Each row of a before or after table is a point. The points were changed in one or more steps. Then noise was added and the rows were shuffled. The steps act on how far a point lies along the listed directions, d1 being the first. Name the steps. A step turns or swaps two directions, mirrors them in a line or flattens them onto one, adds a multiple of one to another, or multiplies one. Angles are multiples of 10 degrees, from the lower direction toward the higher: turns from -170 to 170, lines from 10 to 170 but not 90. Use the fewest steps. Two steps may share a direction if one is a turn and the other turns, adds or multiplies; they go together, in the order done. Otherwise the lowest direction goes first.
In the rows, 128 means zero.

Directions:
(1): [107  86]
(2): [ 86 149]
Before (8 x 2)
[[168  97]
 [131 120]
 [183 215]
 [126 126]
 [134 151]
 [125 158]
 [102 162]
 [102 103]]
After (8 x 2)
[[ 93 127]
 [142 111]
 [128 138]
 [226  87]
 [137 174]
 [149  94]
 [125  87]
 [125 128]]
Steps: swap d1 and d2

Directions:
(1): [158  87  92 102]
(2): [153 100 143 181]
(3): [ 80 110  92 152]
(4): [103  87 169 106]
Before (13 x 4)
[[127  56 136 128]
 [ 77 127  93 139]
 [104 115 118 114]
 [151 141 102 125]
 [ 91 101 101 137]
 [140 128 129 130]
 [ 76 198 120 110]
 [142 158  99 189]
 [ 83 182 125 106]
 [118 139  86 154]
 [129  78 168  93]
 [136 138 121  89]
 [ 65 138  93 170]]
After (13 x 4)
[[111 147  97 131]
 [188 136 154 137]
 [167 158 119 121]
 [161 120 141 103]
 [140 155  92 140]
 [152 195 111 158]
 [ 74 210 158 111]
 [128 119 138 127]
 [141 186  96 145]
 [101 133 136 100]
 [ 80 234 168 111]
 [135  70  66 149]
 [ 80  76  89 136]]
Steps: add 0.7 times d2 to d1; turn d3 and d4 by -90 degrees

Directions:
(1): [ 98 151 172  79 190 121 128 142 139]
(2): [169 130  84 109 168  97 119 138  71]
Before (14 x 9)
[[100 110 185 143  52 151 167 113 200]
 [ 92 123 164 136 123 133 112 141 151]
 [157  84  86 199  78 164 119 102 112]
 [100 135 167 141 124 132 139 123 115]
 [175 135  70 118 140 118 113 131  76]
 [ 52 141 198 116 104 163 147 114 203]
 [121 112 137 113 152 137 113 126 146]
 [ 67 129 170  91 179 146 139 143 165]
 [175 107  66 175 102 104 136 114  72]
 [ 88 133 182  72 181 129 148 127 143]
 [157 120  74 142 121 104 114 118  81]
 [109 137 178  99 200 114 123 128 134]
 [146 128 101  99 180 105 126 138  77]
 [ 60 150 167  86 173 132 107 126 152]]
After (14 x 9)
[[183 112  32 159  79 112 133 113  72]
 [ 92  98 168 175  90 186 134 105 184]
 [161 100  55 120 163 110 128 135  76]
 [145 124  58 112 156  97  98 126  68]
 [164 122 111 114 191  89 114 126  81]
 [ 85 159 179  87 158 153 127 136 166]
 [181  91  84 169  36 121 158 111 118]
 [131 127 130 152 119 121 138 123  84]
 [ 71 142 176 114 136 138 125 123 165]
 [165 113  89  99 165  99 137 126  61]
 [ 66 135 199 136 122 146 147 118 179]
 [ 97 139 158  83 189 119 132 142 122]
 [141 108 105 155 114 114 105 136  98]
 [146 112 109 124 153 130 113 124 123]]
Steps: mirror d1 and d2 in the line at 40 degrees

Directions:
(1): [102  89  67  99 167 146  76 167 132 167 109 132 156 121]
(2): [144  97 156 189 122 134 100 124  66 151 131 128 175 176]
(3): [162 121 129 115 118 164  78  96 153  56  74 122 147 141]
(4): [ 74 124 203 119 182 129 107  88 160 145 123 153 134 130]
(5): [132 115 146 113 133 108 147 157  75 115  60 196 102 111]
Before (11 x 14)
[[130 120 103 157 118 140  86 117 156 139 165  74 174 165]
 [136  98  41 107 120 148  83 138 164 105 145  83 138 103]
 [167 145  75 116 112 101 179 183 114 143 120 126  94  87]
 [110 161 128  72 156 151  98  79 233  99 155  69 113 118]
 [134 157 141 115 112 123 163  98 171 106 174 101  96 108]
 [ 89 111 119 123 151 139  74 130 100 167  90 149 150 146]
 [137 153  65  68 133 141 115 167 163  86 115 135  93  92]
 [147 140 162 148  95 119 172 107 103  87 127 126 123 129]
 [111 165 178  76 115 112 141  68 194  56  91 141  83 135]
 [160 160 111 172  90 138 115 103 108 105 163  77 134 158]
 [151 146  63  83 107 166 112 111 170 119 148 107 138 119]]
After (11 x 14)
[[168 130  87 157 110 166  70 135 127 112 170  78 169 164]
 [201 158  82 161  75 124 163 139 127 118 166  63 128 128]
 [135 132  82 140 119 108 135 178  46 145 107 153 106 120]
 [144 108 134 137 120 111 116 155  76 108  60 174 136 142]
 [116  82 179 171 175 142  52 116  76 173 123 125 189 190]
 [173 107  91 140 100 160  92 127  74 139 125 136 179 159]
 [ 47  98 130 130 172 118  80 120 152 217 176 104 168 174]
 [102 122  96 120 132 114 174 157 116 163 159 119 124 103]
 [178  76  88 159  91 147  77 137  83  85 101 115 158 140]
 [109 156 145  89 128 146  95  88 158  93  76 137 111 124]
 [126 105 145 171 133 116 132 135  82 175 175 123 144 148]]
Steps: mirror d1 and d3 in the line at 50 degrees; turn d2 and d5 by 130 degrees; multiply d4 by 1.3

Directions:
(1): [170 218 115 107 117  90 110 146 126  90 151  61 146 152 149 144 125  97
 110 143]
(2): [126 121 140  65 119 107 100 140  89  80 110 209  94 161 146 133 131  81
 154 146]
Before (8 x 20)
[[157 186 119 130 127 103 112 128 124 112 148  68 146 137 159 140 119 120
  123 140]
 [138 127 116 169 130 142 154 109 136 151 132  79 145 110 121 120 125 147
   96 104]
 [122 105 134 133 151 140 133 131 124 138 121 156 105 132 104 119 131 136
  143 121]
 [161 227 105  61 111  65  80 158  92  44 127 111 120 178 165 148 130  59
  121 156]
 [124 118 137 105 120 146 132 139 117 109 110 178 105 141 129 134 132 115
  140 132]
 [141 153 137 122 119 105 126 134 123 117 130 128 115 138 146 128 130 108
  135 153]
 [158 168 112  75 128  94 105 147  96  87 131 152 106 153 142 146 145  71
  133 141]
 [130 148 126  94 138  98 103 128  90 102 101 145 103 159 126 146 138  93
  142 144]]
After (8 x 20)
[[131 143 134  61 136  85  90 134  69  74  96 185  83 177 136 148 147  67
  159 151]
 [161 186 115 137 131 104 120 123 130 121 147  57 152 132 158 140 119 127
  118 135]
 [148 152 137 111 113  98 124 140 113 114 130 145 113 151 149 130 130  95
  144 153]
 [125 114 137  78 114 137 119 138 100  91  97 212  91 155 140 137 135  90
  155 141]
 [121 108 138 128 150 138 128 134 123 130 122 161 102 134 100 120 131 131
  148 118]
 [160 223 112  16 104  55  62 169  63   6 117 176  99 201 181 149 131  23
  137 171]
 [153 164 120  41 121  79  86 154  70  55 121 203  85 174 154 153 152  37
  153 153]
 [141 135 108 205 139 151 169 102 160 184 148  33 164  92 111 116 123 172
   82  96]]
Steps: multiply d2 by 2
